Each row is a point. Two turns around zero, p and q, are shown by what they do to some points. Where does a point land after both, in the order given? Backwards means that the second turn is done in reverse. Each puzzle has new turns, and all numbers are rounded.
In the rows, zero is written as 128.

Turn p:
[100  97 139] -> [123 131 171]
[120 167 133] -> [164 123 111]
[ 97 134 143] -> [154 125 151]
[102 118  93] -> [130 171 140]
[190 148 130] -> [107 101  73]
[159 104 130] -> [ 91 116 122]
Turn q:
[161  97  98] -> [141 104  81]
[121 107  99] -> [107 109 105]
[117 138 162] -> [137 133 164]
[113 170 152] -> [127 166 162]
Where do these land?
p, then q: [104 128 118] -> [145 146 135]
p, then q: [175 149  94] -> [ 81 143  91]
q, then p: [156 150 163] -> [123  94  91]
p, then q: [ 94 113 114] -> [147 153 152]
q, then p: [110 100 152] -> [108 107 157]

Turn p:
[100 139 123 195] -> [124  65 157 104]
[105 136 119 100] -> [123 123  97 149]
[109 106 117 107] -> [150 127  98 134]
[181 125 111 116] -> [141 168 159 150]
[145 135 170 122] -> [100 156 129 103]
Turn q:
[110 153  97 112] -> [107 105 163 126]
[114 145 165 122] -> [125 124 114 169]
[ 88  98 147 115] -> [147  85 100 136]
[149 137 162 105] -> [152 147 132 164]
[108 134 105 131] -> [109 108 137 116]
[174  91 145 148] -> [161 172 101 108]
[154 138  75 163] -> [ 96 156 149  77]
Where do these land?
p, then q: [157 101 182 144] -> [142 114 169 179]
p, then q: [144 164 103 110] -> [ 93 132  93 126]
q, then p: [100 157 112  98] -> [139 124 117  78]
q, then p backwards: [135 102  98 126] -> [127 103 146 154]
p, then q: [105 117 145 161] -> [169 111 136 126]

Turn p:
[132 153 151 103 108 138] -> [107 144 139 131 124  90]
[ 96 103 149 159 164 149] -> [149 128 105 183 142 153]
[135 156 118  93 165 153] -> [130 164 177 135 147 132]
[159 125  78 138 112 150] -> [110  92 152  97 156 147]
[134 117 159 112 167 136] -> [145 170 118 145 151 128]
[137 138 160 153 122  74] -> [169 122  96 112 101  95]
[ 93 117  94 134 112 147] -> [ 99 102 138 144 114 161]
[113  93  82  98 100 101] -> [ 91 128 118  89  94 171]
[152 150 160 163 101 104] -> [151 100 108 116 122  76]
Turn q:
[124 157 129 153 135 118] -> [109 115 125 149 151 117]
[ 80 117 133  90 140 122] -> [157 117 114  78 148 127]
[108 143 132 112 166 117] -> [115 112 109 102 157 140]
[112 104  97 135  75 174] -> [190 166 120 156 109 112]
[167 141 144 122 121 120] -> [ 99 116 133 134  96 126]
[168 140 173 157 125 113] -> [ 94  92 163 156 108 132]
[125 133 119 103 139  85] -> [102 131 128  88 137 110]
[131 100  84 119  93 202] -> [187 182  97 157  93 141]
[138 117 141 161 158 102] -> [100 123 164 133 153 146]
Where do these land?
p, then q: [ 85 111 164 119 172 131] -> [107 133 114 195 140 115]
q, then p: [162 147 130 161 106 113] -> [145 102 100 150  97 120]
p, then q: [164 133  97 139 117 100] -> [133 132 122  86  92 141]
q, then p: [140 167 166 108 138  81] -> [104 154  89 139  91 168]
q, then p: [127  96 171  83 152 152] -> [ 64 144 126 119 169 127]
q, then p: [114 125 100 153 138 144] -> [159 118 153 136 144 127]
p, then q: [104 127  94 128 119 176] -> [171 105 144 141 153 155]
q, then p: [128 118 102 133  81 126] -> [151 116 130 101 108  93]

Turn p:
[109 102 154  99 100 121] -> [124 168 144 156 152 141]
[157  91 140 103 115 160] -> [131 170 122 143  95 161]
[170 157 124 164 131 169] -> [145  85 111 107  91 165]
[ 98 107 148 137 116  92] -> [121 146 166 122 164 119]
[136 159 110 138 133 162] -> [141  90 110 137 105 134]
[129 113  80 119  88 105] -> [182 156 119 127 141 101]
[ 86 135 136 154 176 126] -> [ 89  91 161 127 124  98]
[138 161 131 112 165  90] -> [ 92 116  92 106 151 106]
Turn q:
[145 100 101 170 132  83] -> [100  90  74 120 144 138]
[117 176 142 123 131 155] -> [162 149 150 160 113 138]
[165 148 165 140 122 140] -> [145 120 142 167 156 104]
[ 90  98  98 121  98 107] -> [101 107 124  88  86 135]
[131 152 132  70 139 151] -> [171 166 156 108 127 117]
[ 90  96 123 106 140 103] -> [ 98 151 111  93 101 120]
[158 126 135 166 135 157] -> [120 115 139 159 168 145]
Where do these land?
q, then p: [135 166 142  96  97 124] -> [136 155 114  89 145 158]
q, then p: [ 96 150 144 105 125 150] -> [137 113 121 125 156 169]
p, then q: [ 82 143  80 107 154 117] -> [104 104  61 123 118 116]
p, then q: [159 139 159 146  91  78] -> [160 189 143 110 158 138]
q, then p: [121 126 112 171 175 108] -> [154  91 130 145  93  94]
q, then p: [112  88 130 147 167 109] -> [134  98 130 162 133  83]
p, then q: [126 110 150 135 103 154] -> [128 126 159 160 141 129]
p, then q: [172 110 129 136  88 164] -> [161 102 178 136 156 138]
q, then p: [150 122 107 109 153 148] -> [ 98 120  97 136 110 131]

Turn p:
[ 93 129 180 113 176 154 163 124] -> [130 106 175  65 135 124 130  87]
[137 131  95 157 128 166  56 165] -> [192 145 106 165  87 173 119 129]
[141 146 120 141 144  86 128  65] -> [124 104 147 151 184 118 153 166]
[125 100 119 148 113 105 163  92] -> [111 138 125 107 148  95 141 174]
[158 131 140 124 139 155  71 130] -> [164 112 110 143 137 174 102 117]
[129 159 129 136 129 106 137 166] -> [113 155 154 158 119 125 125 107]
[139 139 102  95 113 148 141 152] -> [123 127  95 142 108 106 128  93]
[ 51  90 145 126 110 122 130 124] -> [ 98 116 146  76  79 141 149 160]
[142 128 122 136  85 130 135 120] -> [119 128 109 140 121 106 104 151]
[166 128 128 103 143 108 156 143] -> [105 148 114 133 163 117 130  94]
Turn q:
[105 138  94  91 161  87  94 155] -> [ 90 117  97  66 127 141 144  96]
[177 125 135 155 140 123  99 127] -> [ 98 126 104 158 155 105 105 132]
[115 164 120 136 146 151  92 159] -> [ 81 130 127 120  89 135 102 118]
[103 160 127 104 101  88  77 132] -> [100 157  92 110 128 188 139 114]
[179 145 144 112 116 169 161 108] -> [158 174 131 155 116  78 120 144]
[111 117 176 133 153 145 163 137] -> [132 109 158 126 110 112 146 180]
[100 112 125 148  89 162 144 113] -> [170 118 155 157 109 154 116 125]
[117  92 129 108 134  95 160 166] -> [149 103 133  72 154 128 132 151]
[136  98 106 115 114 117 119  83] -> [160 121 101 148 148 130 150  97]
[136 129 125 178 127 144 171 100] -> [141 124 183 168 144 109 127 123]
Where do these land?
p, then q: [101 136  96 130 140  65 125 123] -> [133 123 197 115 123 130 129 158]
p, then q: [ 99 132  94 108 115 179 121  80] -> [180 108 107 107 182 118 106 124]
p, then q backwards: [174 119 162 125 124  99 132 131] -> [158 143 122 157 109  94 110 148]
q, then p: [125 110  88 150  83 171 134 132] -> [158 112 107 143 156 159  87 161]
q, then p: [ 79 136 104 101 134 100 163 114] -> [105  97 117  95 157  91 109 100]
p, then q backwards: [158 106 153 151 156 136 121 135] -> [136 130 113 123  83 103 143 145]
p, then q: [118 152 113 102 135  93 108 136] -> [143 107 173 151 122 133 131 133]
q, then p: [177 153 157 160 140 133 134 152] -> [118 144 175 150 104 171 143 125]
p, then q backwards: [ 76 130 142 123 104 159 116 102] -> [ 88 101 138 123 155 160 133 161]
p, then q: [171 106 172 130 148 145 127 175] -> [100 155  94 159  84 115 149  96]

Turn p:
[119 119 110 135 128 151 167 176  92] -> [111  99 110 122 158 100  79 103 131]
[148 150 101 102 161 102 133 111 125] -> [144 131 139  85 147 161 130 143 107]
[ 99  80 129 169  83 162 152 197 107] -> [113  91 113 167 125  52  80  92 160]
[132 159 100 119 111 139 102  92 124] -> [154 142 132 138 155 146 168 110 109]
[ 90 149 142 132 145 127 126 123 135] -> [124 116  89 132 122 140 144 146 129]
[120 132 132 142  88  99 122 135 118] -> [142 111 144 149 138 125 136 131 167]
[143 141 107 122 151 118  94 127 162] -> [167 135 136 126 110 146 131 146  93]
[157 149 169 128 127 140 129 121 148] -> [112 165 129 150 112 161 118 131 133]
[134 126  98 119 148 116 173 101 161] -> [151 155 112  67 120 134 125 121 135]
[151 137 175  91 155  91 121 112 159] -> [111 142 150 110  86 185 134 162 131]
[129 116 145  78 129 135  83  83 132] -> [107 132 157 127 102 151 187 120  97]
[112  76 127 199 110 157 136 157  71] -> [ 99 117 123 162 162  32 104 130 145]
Turn q:
[140 115 180 117 167 156 112 174 144] -> [156 120 189 164  92 125 154 115 129]
[ 97  90 106 125 105  75 122 107 132] -> [117 106  61 118  98 134 112 146 121]
[ 94 125 116  96 141  98 155  98 135] -> [ 89 114 103  89 100 135 128 110 134]
[141  96 163 122 178 190 125 156 122] -> [153 115 205 145 112 164 160 132 120]
[114 123 135  91 116  96 106  83 143] -> [126  84  96  92 112  97 128 120 127]
[116 149  95 133  74 145 126 129 120] -> [111 157 111 117 160 104 124 169 116]
[140 168  78 138 110 103 120 135  92] -> [104 152  84 146 181 120 131 116 112]
[156 138 121 133  87 116 157 133 113] -> [122 147 105 136 158 124 129 145 169]
[108 180 106 167 107 104 145 137 126] -> [113 189  98 128 144 112  99 113 124]
[166 111 136 140 163 170 123 140 163] -> [140 104 193 154 131 142 106 129 131]
[136 113 172 146 161 156 119 115 119] -> [176 119 164 118 121 152 135 113 125]
Where do these land?
p, then q: [109 141 126 132 109 120 138 131 201] -> [117 116 131 135 177  99  97 164 152]
q, then p: [125 120 157 105 137 142 197 119 101] -> [122 147  89 119  87 162 123  79 134]
q, then p: [151 112 144  95 103  90 160 129 180] -> [179 118 134 134  66 110 143 126 154]
q, then p backwards: [118 149  90 203 209 102 115 118  96] -> [172 196 103  80 126 205 136 149 142]
p, then q: [135 145  86 118 168 108 129 145 107] -> [128  95 142 154 131 149 176 120 116]
p, then q: [141 123 150 153 120 145 113 114  89] -> [136 163 123 127 102 141 115  94 115]
q, then p: [112 104 161 127 136 145 103 117 185] -> [112 118 189 160 108 127 133 124 154]
q, then p: [171 145 113 111 100 143 115 153 137] -> [133 121 111 119 112 117 105 183 141]
p, then q: [113 115 156 142 105 139 109 158  93] -> [154 139 106 133  91 151  95 131 112]
p, then q: [113 152 126 113 123 126 108 112  96] -> [122 137 149 120 117 173 130 125 132]
q, then p: [121 102  99 108  99 148 120 111 123] -> [117  83 127 117 120 113  99 121 116]

Turn p:
[132 110 138 129 131 147 159 161 140 116 121] -> [158 106 120 129 135 161 131 129 113 115 115]
[149 108 113 143 123 143 151 117 143 165 108] -> [137 129 114 152 130 163 135 147 134 162 149]
[166 108 162 132 121  99  64 116 150 135 107] -> [ 84 119 134 141 193 110 151 146 156 116 149]
[142 119 112 132 142 131  32 193 116 123 107] -> [103  97 138 156 179 119  87  67 169  85 154]
[115 183 177 140 140 153 158 110  97 117 183] -> [159 101 150  95  58  81 146 156 131 116 112]
[125 123  93 103 150 146 165 108 117 109 116] -> [126 146 153 129  99 168 123 116 110 150 100]
[139 120  99 133 123  73 162 114  92 112 111] -> [115 156 146  81 132 148 129 114  88 155 158]
[109 192 117 102 123 126 147 119 151 135 105] -> [ 88 132  85 109  82 138 121 133 133 130 103]
[126 106 106 119  95 153 137 135 139 123 174] -> [160 154 126 170 115 124 122 135  99 104 132]
[ 99 122 125 126 109 129 122 114  92 114 108] -> [139 167 139 100 128 131 125 111 150 124 126]
[118 116 186 125 138 108 145 107 143 172 183] -> [154 111 111 137 128  68 186 153 112 155 120]
[116 129 107 153 141 129  93 143 157 114 112] -> [114 118 121 137 157 127  77 128 141 125 119]
Turn q:
[158 126 130 116 124 130 119 125 126 140 115] -> [128 123 128 136 114 118  99 124 137 139 130]
[ 92 119 117 159 133 105 108  99 151 171 202] -> [131 149 120 117 145 102 140  95  88  49  91]
[116 138 160 145 140 140  94 118 136 146 134] -> [128 119 111 127 137 114 132 102 110 140  86]
[145 111 122  98 152 125 121 157 106 110 115] -> [136  90 135 114 114 158 106 143 135 138 144]
[163 119 102 155 141 122 124  98 130 107  97] -> [107 119 138 143 132  95 107 181 125 136 127]
[108 116  77 172 131 149 141 125 125 147 159] -> [129 153 132 131  94 120 161 155 102  80 109]
[152 114 141 104 133 111 115 223 153 115 144] -> [ 94  84  89  80  99 168 120 102 159 118 158]
[ 77 178  70 127 112 110 148 163 151 155 111] -> [ 91 149 187 132 110 147 184 109 170  98 120]
[111 113 163 108 138 112 145 147 128 146 130] -> [135 123 110 139 145 171 121 102 134 121 129]
[162 120 152 114 137 180 145 100 152 136 117] -> [124 133 109 172 108 115 109 117  91 167 148]
[154 112 135 119  85 131 147 145  51 111 159] -> [193 164 108  85 109 145 104 155 149 134 152]
[136 123 134 164 141 113 135  97 125 107 101] -> [114 131 123 144 161 114 122 171 124 140 115]
[149 164 157 100 144 158 147  92 133  98 102] -> [120 137 147 145 145 125 116 125 100 200 152]
[ 69 141 133 112  82 108 104 102 126 104 105] -> [162 120 155 130 177 101 172 112 165 136 129]
Where do these land?
q, then p: [130 127 162 145 119 198 144 154 140 119 139] -> [141 165 108 140  77 146 121 122 118 152 172]
p, then q: [121 129 101 147 125 123 134 106 102 148  84] -> [124 138 141 137 104 114 133  73 107 125 120]
q, then p: [122  86 178 127 155 145 157 130 118 132 186] -> [123 143 191 149  80 150 100 102 138 125 154]
q, then p: [130 109  80 138 116 102 115 155 139 136 117] -> [138 139 113 121 162 134 116 143 101  93  99]
q, then p: [133 122 107  93 132 107 107 119 151 132  71] -> [156 118 121 135 188 100 132 156 132 142 117]
q, then p: [103 130 156 157 126 147 161 120 154  81 149] -> [147 117 133 118  72 132 117  95  96 162 130]
p, then q: [112 130 123 136 119 106  89 129 130 136  81] -> [106 103 162 136 137 123 146 103  95 113 123]
p, then q: [132 146 112  99  99  93 146 140 118 141  96] -> [156 151 174 128 117 125 156 121 105 123 145]
p, then q backwards: [150 150 118 134 153 105 116 150 111 110  93] -> [141 147 130  99 155  97 115 157 149 117 135]
p, then q backwards: [ 89 139 151 110 157 173 140 126 118 129 225] -> [118 108  86 136 107 191  64  86 111 175 124]
q, then p backwards: [151 152 123 135 107  77  98 121 138 163 102] -> [ 97 146 127 129 151 142  61 117 126 110 115]
q, then p backwards: [133 106 153 113 117 165 126 107  98  96 207] -> [ 97 111 126 157  90  88 188 163 107 129 160]
p, then q backwards: [160 140 101 131 137 123 131 106 148 141 114] -> [151 136 128 130 153 137 155 139 142 116 100]
